Rows are points. The window is the flat piece filled in between its corners: a triangle in 3 columns, a solid with four corners in 4, and so on. A path goes straight from each point to the next, and from the last back to the first. After which points does the path pass through the window?
In the rows, zero is written as 128.

Window (4 x 4):
[[128 127 113 124]
 [129 114 208 102]
 [125 135  97 179]
 [159 139 132 153]]
Path:
(1): [145  79 137 100]
(2): [117 160 151 136]
(3): [121 181  98 135]
(4): [154 119 112 168]
(5): [108  68 200 106]
(6): [144 145 197 108]
(7): [125 166 109 194]
(8): [132  86  97 139]
Through the window after points: 1, 5, 7

Window:
[[162  58  52 199 132  85 178  66]
 [124 116  34  96 168 133 174  91]
 [133 181 134  91  81 106 121 115]
 [146 108  98 120 100 155 136 167]
 [117 163 115 131 150 153 120 135]
 [ 62 134 144 121 115 115 140  83]
 [ 95 131 170 116  81  86  50  95]
 [126 110 169 120 132 138 119  82]]
Path:
(1): [123 135 122 115 124 109 127 127]
(2): [138 117 122 136 133 107 140 109]
(3): [115 106  79 156 124 168 133  56]
(4): [ 92 174 111 103  78 177 114  81]
(5): [129 135 126 125 127  97 136 124]
(6): [113 109 170 153 158  97 141 101]
(7): [107 146  54 105  72 124 124  57]
(8): [142 116 111 128 104 149  93  95]
Through the window after points: 2, 4

Window, 9 rows:
[[104  96 131 108 154  83  99 142 114]
 [ 93 128  71 164  61  89 100 203 129]
 [168 137  96 148 127  95 130  99 153]
 [ 78  82 120 101 166 131 156 134 103]
 [127 138 157 124 129  80 149 206 114]
 [168 175  78 103 151 158  87  53 138]
 [136 105 182  90  84  81 150 173 112]
 [101 154 119 145 136 147  91  74 148]
 [140 101 160 113 133 158  98 147 157]]
Path:
(1): [150  96 173 182 114  80 157 165  95]
(2): [153 120 133 115 128 139 122 112 105]
(3): [108 141 129  95 151 105 122 123 158]
(4): [108 148 107 113 103 109 131 151 197]
(5): [161 124  98 154 124  95 119 114 120]
(6): [112 107 128 151 117 107 125 171 112]
(7): [ 70 140  88  83  91  62 116 181 156]
(8): [102 127 139  11  87 103 108 157 144]
Through the window after points: 4, 8

Window, 12 rows:
[[114 115  51 136 209 110 165 129  97 125 195 150]
 [135 119 127 143 143 128 138 134 178 149 160  63]
 [129 141 188  93 171  90 147 129 172 177 166  89]
 [ 88 118  68 109 147 163 105 159  90 118 171 159]
 [135  76 164 122  89 141 194 113  50 140 172 150]
 [164 104 140 115 105  53 150  93  40 161 166 148]
 [110  91 148 126 116 112 117 170  83  42  38  75]
 [122 118 162 217 212  95 104 110 164 119 130 162]
 [185  84 160 117 172 182 143 131 115 123  80  96]
 [103  55 125  91 116 121 120 141 119 111  79 173]
 [142 152 111 193 165  94 168 135 105 142 148 175]
 [137 117 134 108 137 127 131 130 155  93 160 146]]
Path:
(1): [118 120 113 139 142 103 130 103 116  95  64 118]
(2): [123  57 173 107 116 134 129 221  90  96 149 125]
(3): [156  84 139 130 125 140 129 170 125 140 173 134]
(4): [107 126 149 127 147 101 145  98 124 109  94 112]
(5): [115 118 117 126 140 130 130  92 119 138 103 137]
(6): [145  87 144 142 155 105 144 170 108 113 144 158]
(7): [174  61 186 112 116  72 121 197 135 114 128 117]
(8): [ 92 169 117 127 160 168 147  62 146 137 146 124]
(9): [105 151 100 133 154 148 120  78 116 140 146 107]
(10): [139  93 121 121 157 109 157 153 122 104 168 158]
(11): [178  73 121 130 133 119 123 162 115 117 158 149]
(12): [ 95 131 131 155 158 130 151  98 116 120 111 124]
Through the window after points: 1, 5, 9

Window:
[[140 104 143 122 155 151 133  36 146 178 138 137 162 121]
 [ 88 138 126 123 152 122 125 148 100 147 162 132 205  69]
 [126  86 167 132 153 134  91 148 109 132 142 113 130 118]
 [ 59 117 141 136  98 115 212  65 203 208 127  94 200 180]
 [130 106 132 126 163  97 128 124 137  56 161 177 166 122]
 [112 197 131 135 116 151 154 105 117 110 178 139 131  99]
 [ 95 148 121 106 198 107 106 120 132 140 141 151 126 103]
 [105 141 146 117 137 138 103  57  74 121 113 200 137 141]
 [ 63 115 188 132  92  84 191  47 216 113 125  42 185 104]
 [123 137  86  76 146 151 106 129  99 128 129 123 155 111]
 [105 151 152 108 191 169 104 145 124 114 139 139 193 129]
 [ 69 112  93 141 188 186 125 145  95 128 145 114 157  91]
 [128 155 122 138 171 105  97  79  81 105 165 120 151 139]
 [175 109 140 167 189 159 120 135  72 141  48 127 142 103]]
Path:
(1): [122 113 179 104 197 143 196 113 124 116 132 117 118 118]
(2): [104 100 131 104 182 111 163 102  93 141 125 114 146 107]
(3): [ 70 151 116 169 107 194 106 121 174 151 151 128 190 146]
(4): [130 133 121 158 152 125  86 104 164 131 155 122 168 104]
(5): [ 84 133 150 111 170 125 162  95  81 125 133 129 147 139]
(6): [107  99 161 116 158 147 157 103 102 132 140 149 140 121]
(7): [122 143 119 150 144 118  97 107 146 129 112 106 163 134]
(8): [ 89 130 118 144 115 114  89 117 127 152 140 118 203  99]
Through the window after points: 2, 8

Window (14 x 14):
[[119 187 133  85 132 113 154 127 124 101 156 139 155  95]
 [156  99 215  96 153 126 147 113 148  93 166 107 102 158]
 [189 120  97  97 180  95 176 140 140 124 129 100 156 112]
 [112  64 116  96 151 129  95 203 169 130 101 132 138  82]
 [175 144 141 132 113  83 123 103 146 148 125 187  95 159]
 [114 128 132 115 152 149 126 130 103 159 124 114 134 139]
 [106 132 106  93 136 136  93  88 115  94 181 150 163  92]
 [118 126 120  91 149  72 159  96 106 115 117 131 128 120]
 [174 106 152 249  99  67  80 146  88 130  82 176  83  88]
 [190 125 132 119 106 138 137 122  87 125  77 192  87 123]
 [119 120  79 112 161 117 179 150 157  89 130 155 162 150]
 [ 91 105  89 112 129 167 179 108 206 120 114 177 189  80]
 [128 135  91 119  73 196 106 113 117 114  46  20  88 141]
 [171 114 110  49 108 118 164 149 114 124  92 138 210 138]]
Path:
(1): [121  95 125 123 106 104 141 153 130 152 141 155 129 147]
(2): [179 144 130  77 194 125 120 119 134  75  86 147 160  57]
(3): [149 179  88 120 181 127 100 125 152  74  77 143 155  93]
(4): [153  77 140 116  99 103 174 131 121 157 140 131 122 141]
(5): [188 126  87 116  86  85 154 132 111 126 184 137 114 114]
(6): [ 95 124 140  93 188 154 144 129 159 117  60 143 181 136]
(7): [140 161 159 117 164 140 159 122 147  94  55 138 149 125]
(8): [124  83  62 103 104 122 129 136 122 125 182 103 117 143]
(9): [140 107 125  99 106 110 155 137 127 111 129 156 130 123]
(10): [126 137  85 143 198 129 100 131 173 108 100 129 158 106]
(11): [150 113 121 117 164 100 127 121 113  99 100 131 145 116]
(12): [128 127 118 124  88 101 173 139 148 166 141 152 100 105]
(13): [ 96 104 101 108 121 130 148 150 150 127 142 136 133 135]
(14): [165 111 116 102 162 127 130 146 149 105  77 135 162  90]
(15): [137 121 118  98 150 138 112 124 136 128  99 133 145 125]
(16): [143 133 117  75 108 125 179 128 121 117 139 110 143 137]
Through the window after points: 3, 5, 7, 11, 13

Window (14 x 14):
[[134 107 155 156 123  52  63 127 151 158  54  65 158  52]
 [ 81  82 161 129  99  92 138 110 136 124 135 180 188 192]
 [ 99 141 128 162  88 128 149 139 156 129 167 137 103  84]
 [153 120 146 121 141 108 123 112 142 158  90 135  75 159]
 [121  98 126  91  69 100 182 109 104 116 130 144 146 121]
 [127  99  75 134 109 129 102 151 135 171 122 117  75  58]
 [159 112 104 170  60 144 136 133  84 126  89 166  94 101]
 [120 197 121 143 101 163  94 162 126 165 201 101  97 147]
 [143  67 130 119 100 130 119 110 103  78 101 144  68 125]
 [159 215 119 122 106  72 104 116 134 128 113 230 125 121]
 [128  59 128 147 172 105 159  90 129  97 183 140 187 102]
 [ 75 170 128 137 154 149 145 144 114  94 146 100 115 144]
 [ 99 174 169  95 123 175 132 132 139 112 123 131 143 154]
 [120 121 165 107 144 105 166 194 134  60  90 125 140  94]]
Path:
(1): [108 117  96 146 115 137 117 113 155  87  89 104 114 198]
(2): [113 141 170 117 146 121 157 149  76 125 181 152 117  44]
(3): [ 93  92 197 121 143  77  76 171  76 122 160 152 154 113]
(4): [159 147  76 166 106 126 145  81 196 146  78  66 125  84]
(5): [158 121  86 111 114 147 137 118 150 119  99 112 118 123]
(6): [ 95 140 188 158 130  78  89 148 113 170 141 134  95 116]
(7): [146 114 142 136 121 124 144 149  73 139 109 138 107  90]
(8): [113  96 117 135  95 126 122 119 153  99 123 124 116 124]
(9): [144 118 117 179 106 110 117 139 152  95 115  86 118 118]
(10): [110  99 151  51 126 117 143  93  76 156 128 234  81 116]
(11): [105 115 182 110 124  88 129 148  86 172 136 176 104 147]
(12): [132 130  88 133  93 156 152 107 154  77 136 122 143 123]
Through the window after points: 1, 3, 5

Window:
[[171 169 118  85 117 110 125  51 162 111 114 146 121 118]
 [157 159 164 136 147 237 127 158 146 133 113 133  80 112]
 [127 104 107 118  77 134 149 136 153 129 109 158  95 120]
 [127 157 181  57 158  87  64 170  74 151 106 160 138 122]
 [173 186 132 132 100  34  66 138 145 182 157 123 195  58]
 [135 185  90 113 140 131 151 143 163 133 123 167  66 151]
 [ 87 180 126 127 209 182 121  91 185 113 160 130 164 148]
 [109 143  94 113 182 137 152 138 143 149 184 176  71  94]
 [141 143 136 147 168 158  89 142  95 138 172 165 113 153]
 [195 128  87 107  89  98 160 157 151 105 132  32 153 146]
 [ 96 103 155  99  85 108 106 129 180  85 199 141  79 148]
 [113 210 130 115 113 170 160  70  79 156 121  40 168 140]
 [137 148 121 116 118  88  91 104 152 115  90  90 109 108]
 [179 151 206 181 149 107 164 133  84  93 160 116 157 163]]
Path:
(1): [115 151 145  93 122 117 135  86 154 175 159  99 121 153]
(2): [158 158 107 168 137 149 119 157 136  70 143 152 118  88]
(3): [127 154 111 111 100 131 104 136 121 104 158 140 121 132]
(4): [137 144 172 145 213 139 172 136 160 172 130  81 122 151]
(5): [134 142 150 119 126 135 152 102 128 151 132 120 118 153]
(6): [150 161 146 137 127 121 126 144 110 100 137 122 141 121]
(7): [122 181 110  92 126 113 125 136  96 104 114 126 140 120]
(8): [160 130 172 126 131 124 119 121 138 158 139 104 125 141]
Through the window after points: 5, 7

Window:
[[143 123 136 105 137 188 102 176 121 158 158 198 112 193]
 [147  41  76 171  76 189  76 150 160  81  95 114 132 176]
 [ 87 132  91 100 115 113 111  93 168 115 137 190 136 162]
 [158 157  49 181 124 112 126 108  62 139 110 145 121 154]
 [178 114 131 103 159  74  98 101 113 157  99 102 144 157]
 [138 153 162  99 102 145 110 132 144 115 169 159 153 103]
 [139 106 137 183 116 126 122  84 187 109 111 131 121 125]
 [139  62 169 143 100  99  76 114 158 112 194 101  99 107]
 [173  59  74 134 169 101 142  62 124 144 146 132 148 132]
 [121 168 151 145  95 120 131 166 134 172 126  95 155 162]
 [102 123 165 132  97 135 137  95 109  47 152 151 158 150]
 [117  83  83 137 166 146 144  65 108  90 131 127  98  95]
 [132 147  72 153 145 105 198 137 127  92  87 165 126 125]
 [151 164 152  99 150 156 139 138 214 109 212 138  92 136]]
Path:
(1): [111 100 130 148 185 105 121 124 144  58 178 160 187 167]
(2): [141 118 120 117 110 130 122 102 128 130 126 142 122 145]
(3): [162 112 107 125  98 180 130 118 141 115 110 131  91 162]
(4): [ 81  96 114 174 138  95  91 138 145  90 187 155 185 125]
(5): [122 122 108 201 183 166 108 111 129 109 154 172 186 141]
(6): [137 115 138  46  62  93 126 108 160 122 140 126  75 120]
(7): [137 118 163 110  88 110 159 117 138  93 155 133 134 138]
(8): [111 125 123 155 140 157  91 105 131  85 152 146 137 146]
Through the window after points: 1, 5, 7

Window:
[[ 98  91 158 130 152 197 166  96 149 109 135 111 123 126]
 [ 90 101 112 131 105 150 183 135  93 223 170  83  67 135]
 [135 100 104 100 156 160 151 103 117 228 177  90 108  75]
 [127 173 136 123 155 114 139 190 134  95 169 198 123 107]
 [183 166 114 151 156 119 128 163 104  67  83 163 113 102]
 [ 78 114 127 121 135 138 125  67 150 145  96 182 124 133]
 [111 214 130 145 181 108 182 142 121  94 129 131 178 138]
 [111  65 120 128 176 109 128 139 118 171 167  60 111 140]
 [138 158 103 140 165 158 158 191 137 123  91 217 174 144]
 [132 105  82 142 110 155 151  80 142 113 156 173 152 147]
 [148 212 140 143 156 136 139 153 194 108 124 135 140 173]
 [118  92  78  70 177 142 174 117 118 152 152 102  62 134]
 [125 193  67 141 179 163  82 189  95  78 126 168 121 113]
 [157 204 160 108 151 146 124 154  97  95 124 192 175 178]]
Path:
(1): [112 181 102  93 112 110 118 153 121 131 136 115 126 108]
(2): [131  59 113 126 201 180 195 104 120 189 171 134  80 131]
(3): [116 113 121 150 180 159 165  84  85 165 129 168 123 144]
(4): [108 128 123 116 129 149 141 136 154 127 135 133 123 123]
(5): [164 129 131  62 127 125 136 202 142  62  92  93 129 126]
(6): [121 154 117 157 165 148 154 135 115 141 156 169 126 131]
(7): [132 143 131 123 181 165 161 112 112 160 132 179 107 170]
(8): [136 164 132 113 119 130 115 176 129  86 146 121 182  93]
(9): [122 151 112  90 138 150 144 134 120 123 126 121 117 122]
(10): [121  97 127 184 182 138 147 141 112 146 166 170 132 125]
(11): [114 140 127 154 189 127 165 118 114 139 166 127 110 135]
(12): [127 104 110  82 120 118 105 195 141 131 123 114 152 125]
(13): [137 133 116  92 147 138 145 156 133 125 142 151 132 110]
(14): [ 97 193 108 224 189 136 131 144  89 131 165 160  70 139]
(15): [119 144  96 161 217 147 147  95 121 190 184 136 106 133]
(16): [113 107 126  80 104 145 149 138 135 135 125 123 133 123]
Through the window after points: 1, 3, 7, 11, 13

Window, 14 rows:
[[ 84 125 161 124 118 195 156 145 116  91 141 153 143  80]
 [121 153  94 158  98 130 133 101 125 121 148 185  64 126]
 [ 93 115 124  87 154 209 178 133 106  98 117 139 115 134]
 [111  79 154 109 129  88 127  82 173  94 126 164 147 145]
 [ 86 116 130 105 164  54 139 113 100 129 194  99 136 195]
 [148 134 136  92 162  76  53  93 129 150  92 142  45 102]
 [137  95 149 169  93 199 116  46  34 164 104 151  87 122]
 [153 111  88 132 108 135 117 133 108  60 145 104  84 154]
 [124 136 115 109 105 105 164 132 121 105  94  84 149 173]
 [ 86 104 102 139 123 137 150 170 174 106 170  80 116 177]
 [189  85 110 159 141 127 154 132 107 139 142 152 123 108]
 [158  84  93 183 117  56  95 144 127 113 144 194 177 203]
 [143 118 162 152 114 109 128 123 124 111 150 160  93 189]
 [151 149 117 179 193  81 114  95 138 140 168 135 155 164]]
Path:
(1): [131  98 154 193 187 102 141  99  72  63 124 170  80 124]
(2): [ 40  81 152 146 153  97 165 156  97 110 125 118  67 124]
(3): [180 151  88 101 111 181 124 108 158 111 144 132 155 176]
(4): [147 104 121  93  98 121 113 105 122 152 158 154 115 137]
(5): [ 94 141 127 222 140 147 151  88 107  78 102 161  75 139]
(6): [131 126 110 159 127  93 141 118 120 114 120 137 112 160]
(7): [139  90 154 116 138 155  68 118 131 122 217 150 167 131]
(8): [160 103 143  81 139 114  88 138 109 130 173 148 165 136]
(9): [101 124  90 184 128 100 192 124 153  87 106 119  94 164]
(10): [114 115 140 177 149  95 137 157 110 103 122 149  98 159]
(11): [159  90 104 127 108 119 118 105 134 124 157 165 170 149]
(12): [136 122 109 112 102 131 109 103 141 144 140 125 125 152]
Through the window after points: 2, 4, 10, 12

Window (14 x 14):
[[110 157 137 140  74 101 132 121 125 142 129 154 168  94]
 [ 87 128 151 122 126  88 111 134 155 167 129 114 128 135]
 [118 173 174 184 130  88 107 161 188 130  88 132 127  78]
 [125  72 134 145 183 115 119  90 182 145 147 145 108 124]
 [ 65 177 112 135 173  76 105  75 166 161  94 129 238 137]
 [111 111 175 141 105 135 102 143 148 122 111 171 143 136]
 [ 96 145 171 166 123 144 127 142 119  87 153 128 127 122]
 [142 119 104  96  61 109 216 152 118  64 120 105 149 247]
 [155 134 109 168 116 154  65 118 239 143 132 118  84 149]
 [128 101 131  54 100  69  73 142 135  88  99 111  93 104]
 [114 159 193 104  79  55  96  52 183 104 177 192 149 203]
 [129 120 155 118 137 174 154 109 153 138 122 132  87 122]
 [152 111 149 128 158 103 101 114 113 154 110 132 103 131]
 [ 71 124 141 167 134 104 124  90 117 142  89 164 124 123]]
Path:
(1): [109 157 116 120 138 100 113 149 140 124 148 141 112 145]
(2): [ 78 166  98 134 145 117 133 161 148 121 122 169 132 163]
(3): [145 107 172 127  86 107 124 111 139 115 123 123 112 128]
(4): [111  98 197 144 109 123 135  98 158 115 116 124 107 139]
(5): [130 184  70 121 104  92  98 160 132 123 151 169 146 150]
(6): [128 183 129 142 167 117 122 124 171 122 119 176 125 129]
(7): [ 90  57 161 115  67  89 101 101 141 152 132  70 182 150]
(8): [141 100 209 123  99 126 107  50 123 124  81 132 177 143]
(9): [ 87 168  72 129 146  72 127 164 190 141 161 152  99 147]
(10): [122 132 121 129 142 111 120 147 134 134 126 148 124 136]
(11): [100 119 169 164  73 129 131  77 181 121  69  85 169 146]
(12): [127  98 164 155 102 107 110 112 185 124 128 129 125 154]
(13): [ 90 171 141  94 173 122 117 126  98 134 119 200 144 100]
(14): [118 134 144 122 131 124 128 128 154 118 140 156 127 155]
(15): [117 104 160 163 108  71  94  91 146 153  91  58 160  78]
(16): [137  44 188 141 129 130 120  57 190 143  75 111 120 129]
Through the window after points: 12

Window, 14 rows:
[[130 114 163 114 194 128 136 125 191 172 140 102 132 225]
 [145 137 120 120 167 144  90 154 189  55 145 109 173 121]
 [186 164 166  97 113 154 138 163 181 116 103 184  93 105]
 [156 115 133 104 144  96  72  99 169  76 123 195 214 170]
 [114  84 174 108 152  67 148 120  63 151 142 129 191 177]
 [155 194 177 120 135 194 126 131 116 105 133 154 146  83]
 [155 200 159 161 177  66 115 103 112  85  85 208  85 157]
 [152 149  97 195 175 175  94 110 124 104 176 136  47 123]
 [118 117 153 196 123 161 167 104  88 111  88 143  76 158]
 [135 153 159 112  97 143  99 106 131 118 175  96  74 167]
 [ 74 173 117 121 153 160 103 157 173 138 114 127 158  87]
 [127 100 150 170 127 182  55 161 149  81 168 129 111 173]
 [177 151 166 222 132 136 188 136 134 145 131 157 156 127]
 [158 127 180 184 128 174 110 111 102 156 139  79  86  99]]
Path:
(1): [149 144 137 157 143 148  83 139 103 110 122 120 134 158]
(2): [160 143 116 157 149 143  90 130  97 125 107 160 147 162]
(3): [106 119 180 144 138 129 137 101 157  99 153 119 130 139]
(4): [110 133 169 153 168 151 121 108 132 114 148 146 120 118]
(5): [193 160 119 149 105 137 125 163 118 128 106  96  95 163]
(6): [156 159 145 184 115 153 113 138  94 160 112 114 102 126]
(7): [133 117 177 151 155 144 142  96 140  89 136 143 102 142]
(8): [139 110 198 125 136 136 157 132 211 120 129 164 115 127]
(9): [159 193 113 136 124 156  93 142  96 125 130 124 113 136]
(10): [156 181  67 140 172 204  58 116  99 113 124 144 155 146]
(11): [141 151 189 151 142 120 142 128 143 101 140 153  94 116]
(12): [115 121 205 133 167 137 143  92 195 150 148 123 139 139]
(13): [163 146 118 137 155 136 109 150 120 116 119 138 128 189]
(14): [169 155 139 137 137 166 142 131 126 132 105 117 124 164]
(15): [128 127 178 191 138 128 133 118 126 132 142 167  97 127]
(16): [ 99 105 177 149 156 141 172  99 194 123 168 144 116 150]
Through the window after points: 6, 8, 10, 12

Window, 14 rows:
[[157 161 157  60 164 133  81 185 105  50 101 112  67 143]
 [143 113  82 147 159 162 111 178  81 111 141 147 143 110]
 [152 100  73 146 211 108 165 110 159 148  79  29 159 169]
 [116 116 171 180 156 126 136 145 132  95 109 132 107 113]
 [141 168  84 149 136  75 160 177 134 134 157 150 125  94]
 [189  53 122 153 130 149  84  84 133 129 156  96 130 119]
 [106  69 156 142 100 130 136 142  85 136 165  84 179 114]
 [109 128  96 116  99 106 111 125 167 113 135 104 194  74]
 [ 96 100 155 102 109 154  35  76 107  96 147 120 161 176]
 [128 113  83 124 165 160 145 139 154  92 183  96 167 125]
 [151  98 155 210  76 132 103 146 195 158 103 101  83 199]
 [111 156  77 128 106 152 164 133  97 148 121 108 130 132]
 [148 112 146 176 112 138  91 132 171 195 146  63 116 128]
 [193 168 141 137 120 161 120 164 153 160 102 149  99 178]]
Path:
(1): [163 163 106 206 111 131 115 123 140  89 131 100 123 136]
(2): [133 104 127 117 145 139 107 151 153 169 128 107 129 128]
(3): [116  84 130 124 140 110  96 157 160 150 131 114 122 130]
(4): [168 145 117 160 143 149 149 137 118 105 124  95 125 126]
(5): [149 141 145 160 151 127  94 187 111  44 127  93 147 147]
(6): [143 138 114  93 136 124 122 141 131 133 128 126  95 117]
(7): [122  79 134 103 128 150 150 125 141 135 160 121 118 116]
(8): [167 115 125 183 134 133  83 129 120 113 128  91 154 140]
(9): [173 165 103 190 143 160 101  57 101 108 120  50 126 159]
(10): [109  59 127  95 157 107 137 184 165 148 116 124 157 141]
(11): [147 109 140 124 140 128 133 143 144 156 146 158 122 115]
(12): [116 143 103 154  78 144  65 131 125  68 135  44 155 131]
(13): [136 135 143 197  37 129  96 154 132 101 165  39 159 175]
(14): [146 107 113 100 205 133 128 142 134 137 114 169 120  89]
(15): [ 92  83 117 140 133 166 163 143 177 168 135 112 102 102]
(16): [212 164 117 153 140 103  50 118  94  82 126  99 153 167]
Through the window after points: 5, 7, 9

Window (14 x 14):
[[142 199 150  65 152 101 127  76 151 146 209 126 247 117]
 [118 107  92 115 169 164 126 103 158  97 110 100  91 180]
 [125 127 117 124 128 143 117 128 118  65 125 153  71  85]
 [ 36 137  83 124 109 119 117 102 135  94 142 101  91 142]
 [102  69 129 156 136 115 121 115 125  71  84 139 151 132]
 [152 190 151  52 114  66 157 144 155 158 125 118 230 102]
 [107 122 132 122 107 158 112 150 123 118 118 196 143 156]
 [ 96 115 108 161 116 170 127  68 138 139  89 111 109 123]
 [ 88  92 117 112 115 158  69 102 190 126 137  69 131 126]
 [112  79 147 120 112 101 151 100 147 114 138 150  69 135]
 [109  77  85 140 129 147 168 144 150 114 136 146 138 106]
 [156 173 114  88 176  64  93 126 140 192 156 157 220 110]
 [126 109 142 147 131 132 135 146  95 120 153  95 107 140]
 [142  93  70 144  82 135 106  90 143  96 130 102 111 159]]
Path:
(1): [107 149 113  22  89 115 123 140  90 166 124 113 164 126]
(2): [149 162 147 113 135  84 148 124 182 128 132 122 200 108]
(3): [102 135 107 212 163 121 122 142 170  65 100 140 109 125]
(4): [121  84 137  65 112 121 123  87 111 127 131 123 183 138]
(5): [110  63 124  64 127 118 106 108  77  84 120 165 147  92]
(6): [115 140  97 146 123 137 129 110 174 118 131 117 119 143]
(7): [126 171 113 158 108 103 137 124 149 129 118 123 137 116]
(8): [ 91  56 122  70 146 154 106  84 139 112 144 155 127 147]
Through the window after points: 1, 3

Window (14 x 14):
[[164 131 111 133 173 124  75 134 111 213 120 217  82  85]
 [128 114 150 136 100  77 114  92 137 162 149 149 144  82]
 [140 116  43  95 132 182 121 131 122  65 151  49 137 171]
 [116 141 124 189 228 179 140 108 166 139  96 159  85 106]
 [168 140 138 169 111 130 121 149 123 148 173 190 101 100]
 [179 109 119 190 192 191 138 110 208 122  38  87  87 169]
 [150 112 155  78 129 117 145 139 136 139 146 218 101  76]
 [111 123  81 117 101 103 137 124  98 109 139 136 127 196]
 [162 175 109  78  96 105 152  90 122 151 187 150 115 128]
 [138 109 148 123 101 173 135  67  85 108 141  74  84 170]
 [151 160 135 101 104  55  92 115 111 123 168 207  64  66]
 [113 112 112 163 171 168 137 151 178 172 108 112  40 126]
 [125 169 131  85  81 145  75 113 137 130 157 174 122 134]
 [136 166 139 108 122 138 147 146 101 112 112  84 123 135]]
Path:
(1): [163 132 160 104 154 156 102 126 161 110 147 158 109 169]
(2): [105 129  50 166 117 144 164 122  88 183 105  87  93  74]
(3): [130 117  98 101  92 147 184 137 102 124 103 176  72 100]
(4): [147 140 162 126 154 105  83 113 163 120 186 120 148 148]
(5): [129 138 123 106 139 117 111 105 133 119 165 132  97 134]
(6): [139 142 115 117 114 141 124 125 126 139 107 154 104 121]
(7): [132 157 107 177  98 158 127  98 140 140  74 161 117 106]
(8): [151 128 137  70 157 115 128 155 105 123 169 104 104 139]
(9): [137 145 135 104 160 104 114 137 134 119 136 143 125 144]
(10): [148 129  97 136 115 140 130 116 136 151 134 147  93 108]
(11): [101 139  99 131  92 142 131 127 106 139 126 117  83 103]
(12): [212 134 144  76 204 101 107 105 157 109 149 175 131 165]
Through the window after points: 7
